Rows are points. A path goes straight from each point to the next, and from the last back to the first. The post is the endless flat space through its rows: a point in 2 columns, a line in 3, a plane in 4, and so on, so that a path can go around it. Count how often the path circles the post. Going back the other way cancels.
In the rows, 128 means zero.

Post (1 x 2):
[[116 145]]
Path (15 x 2):
[[132 168]
 [ 99 179]
 [ 39 131]
 [ 78  79]
 [139 108]
 [116  74]
 [ 55 126]
 [ 87 172]
 [122 212]
 [146 186]
 [ 95 226]
 [ 75 151]
 [ 86  82]
 [125 124]
 [152 137]]
Times around: 1

Post (7 x 8):
[[ 94 126 106 205 183 170 126 108]
 [107 120 111 103 131 145  84 135]
 [120 144  67 169  20  90  40 159]
 [ 94 175 179  97 125  56 162 177]
 [ 91 162 125 148 160  89 118  95]
 [ 97 152  70 102 174  79 189 109]
 [ 98 152 132  99   7 158 138  67]]
Path (15 x 8):
[[108 202 136 116  99 147 112  82]
 [134 118  99  68 174 151 125 158]
 [144 127 133 141 207 178  91  62]
 [128 160  70 105 139 175 128  91]
 [ 81 211 121 113  52  97 150  69]
 [ 45 177 114 101  99 104 171  47]
 [ 83 134 163 118 144 104 101 170]
 [103 117 152 180  97  87 122 130]
 [158 157 105 147 109  43 136  88]
 [146 143 116 136  76 156 114 139]
 [142 136  90 143 145 138 126 148]
 [131 106 109 145 157 164  79  84]
 [126 143 143 121 101  89  82 115]
 [130 153 131 122 201 114 128 144]
 [109 174  83 161  95 120 146  95]]
Times around: 1

Post:
[[128 132 157 131 168  93 169 154 120  90 150  95 187 108]
 [141 107 148 116  85 143  70  80  55  94 217 133 147 172]
 [153 133 155 132 194 169 128 194 180 150 136 112 102  36]
 [123 128 162  96 153  86 103 122 119 170  86 123  94 188]
 [ 91 112 117 106 207 152 121 118  46 136  76 103  99 121]
 [146 130 162 119  96 115 184 190 128  85  83 186  81 158]
 [ 65 125 145 249  95  87 119  36  63 110 106  94 108 118]
 [133 165 114 145 108 108 146  76 138 113 120 144 207 172]
 [136 140 145 142 229  84  90 100 158  15 142  96  92 185]
 [134 140  98 135 121  91 147 231  76 153  70 100  93 132]
 [141 142 166 117 134 113  80 129 103 128  42 173 161 166]
 [142 109 126  77  83 105  92  56  70  63 121  83 134 193]
 [149 123 177 154  41 158 120 126  96 107 157 103 132 210]]
Path:
[[108 155 130 152 112 102 172  84 107 148 118  95 107 180]
 [151 131  77 142 136 104 169 114  53 104 109  97 141 114]
 [143  87 105 122 144 125 130 111  84  77  98  87 174 186]
 [ 84 110 159 188 137  92 141 125 119  92 111 108 124 184]
 [ 54 133 182 117 128  84 133 128 129  98  59 156 121 145]
 [127 124 148  95 123 132 147 148  57 122 121  68 152 113]
 [130 119 161 111 160 123 116  70  57  69 137 134 100 197]
 [183 125  98 121 175 106  93 120  74  78  46  97 158 152]
 [121 108 153 149 189  93  79 146 159 133  93 134 142 185]
 [ 96  87 132 122  54  86  82  94 124  88 123  75 114 178]
 [126  93 138 122  74 169 138 155  86  89  84 120 193 167]
 [ 86 138 129 135  69 107 121 130 171 122  80  78 152 137]
 [105 146 180  69 188 154 121  97  90  61 101 174  86 147]]
Times around: 2

Post:
[[171 199  74  82 119 132 143 131 164  96 132  46 159 103 159 168 174 147]
 [175  96  67 127 149 109 151 125 171  58 103 168  88  88  60 233 191  81]
 [123 130 115 111 107  93 121 140 202 169 220 151  79 101  38 185 190 139]
 [179  97 166 141 222 161 142  98 119 110 130 134 117 133  53 131 142 147]
 [172 100 153 160 144 194 145 138 124  82  81 139 119 136  92 141 210 128]
 [ 91 144 147  80 141  50 147 104  93  40 169 120  75  89 115 130 107 231]
 [172 133 100 177 204  91 132 135  76 113  58  81 171 116 124 150 139 147]
 [149 137  78   8 108  78  75 127 184 106 114 129 135 148 123  99  91 158]
 [130 130 178  95 153  77 204  90 139 121 151 234 105  94 113 192  54 109]
 [118 147 123 156 171 105  93 189 151  47 158 157  92  64 124 170 102 105]
 [142 124 145 113 162 126  97 109 118  97 100 135 179  33 163  79 161 112]
 [122 110  82 121 157 123 124 149 140  32 117 147 175 139  67 174 110 191]
 [171  78 139 154 141 110 113 121 185  64 186 146 135 152 104  66 165   7]
 [132 116  98 104  65 115  96  72 177  78 144 140 111 112  74 187 135 158]
 [126 122  67 160 203 129 119 122  79  35 133 185  78 125  73 161 157 112]
 [149 110  80  89 162 132 123 167  85  71 110  97 162 146  65  65  60 121]
 [159 129 170 114 148 110  99 169  95  92 160 111 194 112 111 222 140 128]]
Path:
[[184  56 116  68 211 138  95 118 130  82 103  74 145 146  80 102 154 183]
 [101 101 117 161 181 143 117  74 167 129 104 130 120 150  81 114 139 157]
 [133  88  78  71 183  87 149 106 142  86 182  92 101 111 106 137 127 139]
 [132  84 100  73 136  93  79 154 174  68 161 102 176  62 116 156 125 207]
 [182  99 135 104 137  65  86 128 155 103 191 112  79 150 132 117 123 158]
 [130 104 136 199 114 131 169 203 152 150 134 122 157  79  95 197 101 109]
 [171  80 123  85 105 138 161 101 191  94 152 105 137  94  98 204 123 132]
 [127 127 114 139 160 122 138 158 158  47 130 141 104 163 140 200  87 158]
 [111  98 130 106 168 114  89 184 156  45 126  68 121 128  99 172 121 130]
 [106 152 144 130 153 148 114 103 144 121 118 191 154  91 103 163 176 126]
 [157 148 140 163 197 138  77 101 138  87 117 129 134 123 105 122 127 150]
 [173 191  97 119 153 123 126 118 153  96 112 154 130  72 135 147 138 144]
 [193 112 128 113 179 162 138 164 166  37 195 145  67 123  81 164 174 156]
 [197 104 138 108 156 162 132 143  95  76 101  97  89 145 131 133 117  99]
 [102 104 113 135 144 157 130 154 104 127 123 145 145  91  74 124 142 139]
 [103 144  70  80 134 105 153 170  88  86 197  95 109 102 107 188 101 115]
 [156  99  92 102  95 197 107 129 124  65 117 143 140  97  91 112 147 147]
 [174 128 154  88  93 115 156  89 159  80 129 153 141 101 145 133 141 127]
 [170 148 143 140 169  92 132 119 147  79 140 133 185 130  52 138 118 133]
 [120 186  92  79 172  51 120 135 122  95 207 105 126  45  85 203  95 127]
 [138  94 158 123 159 110 123 108 187  21 162 112 126 104 100 150 147  37]
 [143 101  81 158 186 130 149  89 155 167 139 118 135  98  80 186 147 158]]
Times around: 0

Post, 17 rows:
[[169 112 102  65  81 156  67 117 135 118  80 183 134 146 169  80  93 164]
 [173 117 118 153 105 136  72 103 145 136 112 137  99 110 148 138 148 109]
 [118 120 110 114 176 119 152 161 102 120 127 120 108  87 161 103 147 118]
 [128 173 136 125 106 126 116 139 151 100 134 141 103 135 126 103 151 137]
 [166 116 138  98 140 138 110 123 132 132  92  92  88  93  90 113 128 127]
 [135 117 111 143 109 126 154 145  96 109 157 155  76 156  85 123 107 126]
 [165 114 129 108 106 144 130 153 119 105 138 124 103 122 121 141 149 159]
 [145 114 116 136 132 107 143 111 133 142  90 141 110 125  77 191 173 107]
 [133 194 129 127  86  90 128 125 111 168 116 140 151 144 143 119 112 136]
 [219 113 182 134 163  68 132  86 124 146  81 143 124  86 173 128 117 116]
 [125 109 124 121  86 139 158 125 138 127 124 129 151 112 138  98 151  81]
 [135 148 124 117 133 133 116 113 137 121 139 117 160 117 122 125 109 126]
 [114 131 134 133 198 163 131 124  97 104  59 116 123 110 116 103 145 179]
 [156  88 131  97 101 156 118 118 163 153  75 131 134 176 153 111 114 134]
 [159  98 152 100 154 126 196  73 102 116  84 114  79 120 155 158 113  98]
 [118 136 132 149 233 150 151  65  93 171  96 160 152  89 121  84 187 222]
 [ 75 114 166 114 118 114 138 127 117 156 136 128 146 103 174 107 130 108]]
Path:
[[134  74 168  92 129 134 140  99 139 101 123 108 127 103 108  98  87 162]
 [162 111 159 179 125 139 126 102 136 136  57 141 109  92 148  76 121 174]
 [164 119 162  95 157 161 204 102 142 126 112 115 117 129 122 100  64 160]
 [203  53 211 144  93 128  54 145 105 168 121 170  44 102  86 128 124 158]
 [114 133 127 105  55 191 139 143 136 100 144  92 141 122 111 114 165  94]
 [166 140 106 164 158 134 134  68 118 104  86 140 143 128  90 152 200 123]
 [137 159 115 132 140 159 135  61 115 170 123  94 131 131 125 103 128 112]
 [133 130 149  78 103  75 105  81 120 188  83 123 103 117 156 140 175 123]
 [120 107 113  59  56 133 137 150 152 114  82 104 140 114  86  70 114  96]
 [ 95  90 130 136 128 170 155  60  71 143 121 140 157 100 111 149  49 159]
 [164  78 129 122 113 142 153 134 145  92 100 173 104 123 103 104 139  98]
 [249 139 168  95 161 132 128 114 103 146  81 133  95 112  97  90 144 170]
 [132 139 126 150 121 127 119 123 107 114 132 114 132 135  84 118 110  86]
 [153 126 122 108 129 134 103 145 126  88 129 166 111 153 181 102 135 111]
 [114 173 140  81 104 144  90 135  85 146  85 147 150 182 192  90 117 162]
 [110 134 176  92  35  99 120 147 124 160 113 108  77 145 144  93 108  95]
 [161  82 128  63  83 133 152 105 121 125 100 110  75 138 141 123  85 160]
 [128 193 114 115  93  76 145 100 129 136  94 154 151  92  98 140  91 145]
 [145 133 123  92 141 144 185  85  75 146  87 130 123  85  88 148 128 132]
 [173 143 126 114 130 130 101 152 108 157  73 152 132 151 102 151 100 159]
 [129 191 123 142 171 133 120  79 166 113  79 139 124 123 160 112 124 133]
 [155 111 131 112 171 142  65 108 133 130  91 135 133  96 135 145  92 183]
 [139 108 161 127  82 164 115 111 115 104  58 143  63 144 132 161 105 116]
 [157  82 117 123 133 130 142 108 106 161  91 135 159 104 131 127 106  64]
 [138 163 138 109  94 137  89 167 168 120 133 109 144 117 126  46 177  91]
 [119 176 140 136 137 109 122 104 141 140 167  75 154 106 113 120 152 116]
 [107 104 152 131 174 161 150 114 118 143 134  57 122 108 106 139 122 164]
 [118 154 125 118 151 125 156 120 131 165 109 134  96 112 125  64 132 144]
 [146 163 140 101 124 144 192 114 113  47  77 164  60 103 138 138 140 148]
 [131 117 138 102 158 168 130 138 105  98  75 149 144 107 160  94 145 135]
 [128  72 162 104 157 152 120  99 105 184 122 137 163 144 165 101 147 141]
 [126  90  99  66 200 106 120 167 138 155  42  99 163 128 178  83 148 108]]
Times around: 4

Post (17 x 18):
[[ 86 111 127 173 105 107 136 117 121  70 138 117 112 151 122 160 100 167]
 [169 157 135 149 123 118 139 115 103 132 145 123 117 152 144 103 146  95]
 [151 138 106 175  93  90 145 124 131 161 141 168 128 157 101 163  98 126]
 [141 107 142 142 129 151 107 116 123 127 136 115 155 126  83 121 126 148]
 [124  92  98 120  86 148 113 130 112 128 189 118 165 107 122 120  86 119]
 [123  97  85 179 148 116 146 143 138 153 163 146 141 158 102 137 146 128]
 [137 105 128 133  96 142 105 108 103 143 153 114 155  60 150 117 116 149]
 [148 101 102 145 125 150 138 152  95 144 123  99 111 110 130 111 131 129]
 [116 101 167 138 129 138 100 156 104 100 162 102 125 104  98 163 179 125]
 [149 152  99 155 131 124 120 167 137 140 156 125 128 124 120 143 145 141]
 [149 118 151 149 122  97 111 122 125  49 120 180  86 136  99 142 138 152]
 [140 135 138 164 109 117  88  99 134 147 151 145 122 182 128 143  98 117]
 [148 132 153 130 115 122 146  85 147  80 125 108 129 108 142 183 123 114]
 [ 90 134  87 135 119 142 140 118 115 115 119 129 130 134 108 113 139  99]
 [119 109 116 158 104 132 153 174 155 152 122 133 132 163 117 114 152 148]
 [169 116 123 151 117 145 126 151  71 118 116 132 126 150 155 134 157 158]
 [125 133 113  68 132 113 140 146  92 122  95 132 130 119 132 114 133 152]]
Path:
[[140  85 123 188 122 106 158 141 175  90 194 186 119 211  74  91 120 132]
 [177 141 160 146  94 141  70 139  72 134 147 114 107 167 104 135  99 151]
 [114  94 105 165  89 120 117 120 126 111 170 100  85 175 112 136  79 100]
 [154 132 137 183 116 139 104 161 117 172 171 117  83  84  56 106 166  93]
 [109  87 105 113  90 104 122 169 160 140 156 124 138 170 111 163 134 143]
 [174 105  94 153 105 147 117  98 136 146 112 152 168  73  93 135 142  99]
 [117  68 119 190 134 108 143  82 152  83 134 142 150 178 133 151  89 117]
 [110  95 157 144  87 138 162 123  98 129 123 101 144 125 127 205  93 140]
 [170 155 163 201  97 163  86 131 114 182 169 125 124 118 132 156 154 126]
 [120 149 135 193 131 131 159 142  69 135 144  75 122 109  93 142 143 113]
 [ 92 136 158 184 122  57 116 118 131 153 134 143 136 163 128 130 125 185]
 [195 150 109 145 118 135 106 166 102 122 184 125 150 120 110 158 123 119]
 [155 108 109 204 115 129 136 122  93  68 152 178 114 249 115 195 105 106]
 [128 133 140 128  44 112 117 162 123 139 117 118 130 148 141 137  77 149]
 [167  93 149 179 109 125 118 147 103 129 126  87 125 169 147 140 147 153]
 [ 91 143 150 128 136  85  86 120 118 128 139 147 119 103 141 105 190 179]
 [145 133 137 129  88 118 130 142  91 143 172 101  86 173 108 138  75 114]
 [128 140 104 102  93  83 134 141 166 149 109 170 141 125 127 167 141 152]
 [128 114 147 164 156  72 136 112 144 173 144 102 153 103 130 130 155 147]
 [ 96  82 116 106 130  79 158 152 157 138 102 145 144  91 121 114  93 175]
 [157 116  97 179 122 121 138 139  99  93 131 133 116 142 105 119 155  73]
 [ 84 156  98 125 118 137  78 151  92 116 117 106 113  74  87  85 184 171]
 [110 134 153 136 146 100 123  65 148  99 128 172 170 183 132 205 146 192]
 [164 104 156 147 121 125 128 113 127  59 131 216  86 201 143  70 143 158]
 [138 195 146 182 111 141 121 122  87 107 106 104  97 146 119 168 115 125]
 [ 91  66 143 104 121 171 115  84 113 103 122 119 143 109 122 153 105 186]
 [166 112  84 119 109 163 118 160 125 137 163 105 113  70 103  81 109 126]
 [100 191 155 169 112 122  97  93 146 136 193 111 137 178 144 207 134 127]
 [163 124 184 157 144 177  82 109 117 123 130 116 117 110 126 126 133 163]
 [101 120 134 176 116 128 164 141 180 126 165 108 163 175 153 206 114 122]
 [179 126 121 179 137 158 125 134 146 118 134 125 146 166 114 162 115 159]]
Times around: 0

Post:
[[ 94 168 124 116 196  78 159  63 160 115  93 110  75  58  67 145 162 118]
 [141 163 146 176 145 147 164 117 178 110 104  86 141 106 109 186 113 107]
 [153 106  83 150 118 146 129  88  91 140  72 128 128 149 106 175 135 105]
 [108 125 129 113 166 129 157 153  98 105 130 140 114 176 123 128 148 151]
 [131  89  95 127  96  94  95 106 122  84  89  90 133 134  90 162  73 112]
 [157 116 161 124 162 127 113 106 116 154 145 103 118 136 138 145 128 107]
 [159 127 131 134 120  74 119  91 190 100  88 116 130 103  89 106 143  80]
 [126 116 120 132 127 111 104 123 168 145  78 143 207 115 118 145 100 128]
 [111 138 141 157 138 108 124 127 104 128 144 133  71 152 144 141 140 196]
 [144  80 178 180 141 119 158 137 155  92 147 112 185 115 182 124 123 191]
 [182 136  99 112  94 138 159 152 152 148 136 122 132  84 136 140  75 156]
 [115 107 129 125  81 131 159 143 110 137 177 157 137 141 136 145 138 140]
 [123 139  70 125 157  83  97 162 144 102 175 128  76  79 157 155  74 110]
 [ 76 115 138 106 127  96 135 173 108 154  77 151  75 130  92 167 150 161]
 [126 123 120 142  92  87 113 115  81 121 106 152 145 116 137 141 106 120]
 [ 91  95 148  97 103 135  98 176  80 105 132 197  94 130 139 124 107 166]
 [106 122 136 120  86 159 185 116 129 121 103 112 131 150 170 126 138 106]]
Path, 27 rows:
[[109  80  94 119 107 135 130 146 145 128 122 135  85 112 114 146 159 151]
 [171 158  99 249 121 105  78  91 115  58 136 146 143 132  74 164  85 120]
 [101 105 148 119 106 162 138  97 146  95 124 161  77 181 119 121 124 104]
 [101 146 129 129 186  64 110  87 130 107 156 115 109 139 122 144 128 125]
 [130 127 132  97 122  79 150  78  81  80 112  41  88 155 133 133 116 135]
 [127 134 124  85 141 176 198 125 144 106 124 116 119 149  68 112 165 182]
 [103 129  69 129 102 100 126 163 123 168 112 190  51  97 178 115 129 170]
 [ 79 111 114 159 142  40 131 131 123 120 146 135 103 204 119 157 170  89]
 [ 91 142 122 126 135  97 206 109 115 135 141 157 110 112  50 162 140 113]
 [114 118 135  82 103  29 110 114 164 149 138  32  56 131  99 178  94  63]
 [154 109 139 113 101 122 170 124  99 112 151 116 125  70 149 156 104 146]
 [109 152 126 207 106 150 185 168 139 195  92 136 152 125 148 199 179 178]
 [153 103 101 187 107 113 129 117 137 118  71 210 149  81  86  90 156 159]
 [162  50  89 138  98  94 173 157 194 146 131 110 128 139 161 123 130  89]
 [138 172 141 112 151  51 148 104 150  92 164  83 155 137 123 121  98 110]
 [176  96 117 185 110 113  99 131 155 106 123 123 118 159 213 134 149 169]
 [ 86 139 121  72 154 136 144 156 123 129 101 132  89  82 111 142 162 164]
 [137 104 168 183 116 106 123  63 129 111 147 133 213 116 141 111 133 153]
 [102 103 157 158 124 117 118 105 127 145  19 131  99 171 135 126 128  94]
 [152  78 130 124 120  56  90  86  52  66 165 125  28 108 101 163  89 116]
 [132 110 147 117 141  70  92 118 160  77 156 112 124  79 108 150  79 178]
 [137 140 112 191 144  62  40 142  73 147 103 101 123  90 113 212  97 133]
 [110 136 123  93 102 170 149 178 229 118 128  98 144 119  55 110  66 177]
 [158 116  98 149 143  98 185 105 130 138 137 142 164 159 109 111 126 142]
 [120 101  85 116 109  83 104 103 119 118 112 119  90 188 132 170 100 132]
 [126 147 137 154  83 163 172 146 119 137 142 163 216 144 145 183 138  78]
 [172 150 139 106  99 136  80 182 144  79 117 156 121  96 131 145  94  71]]
Times around: 5
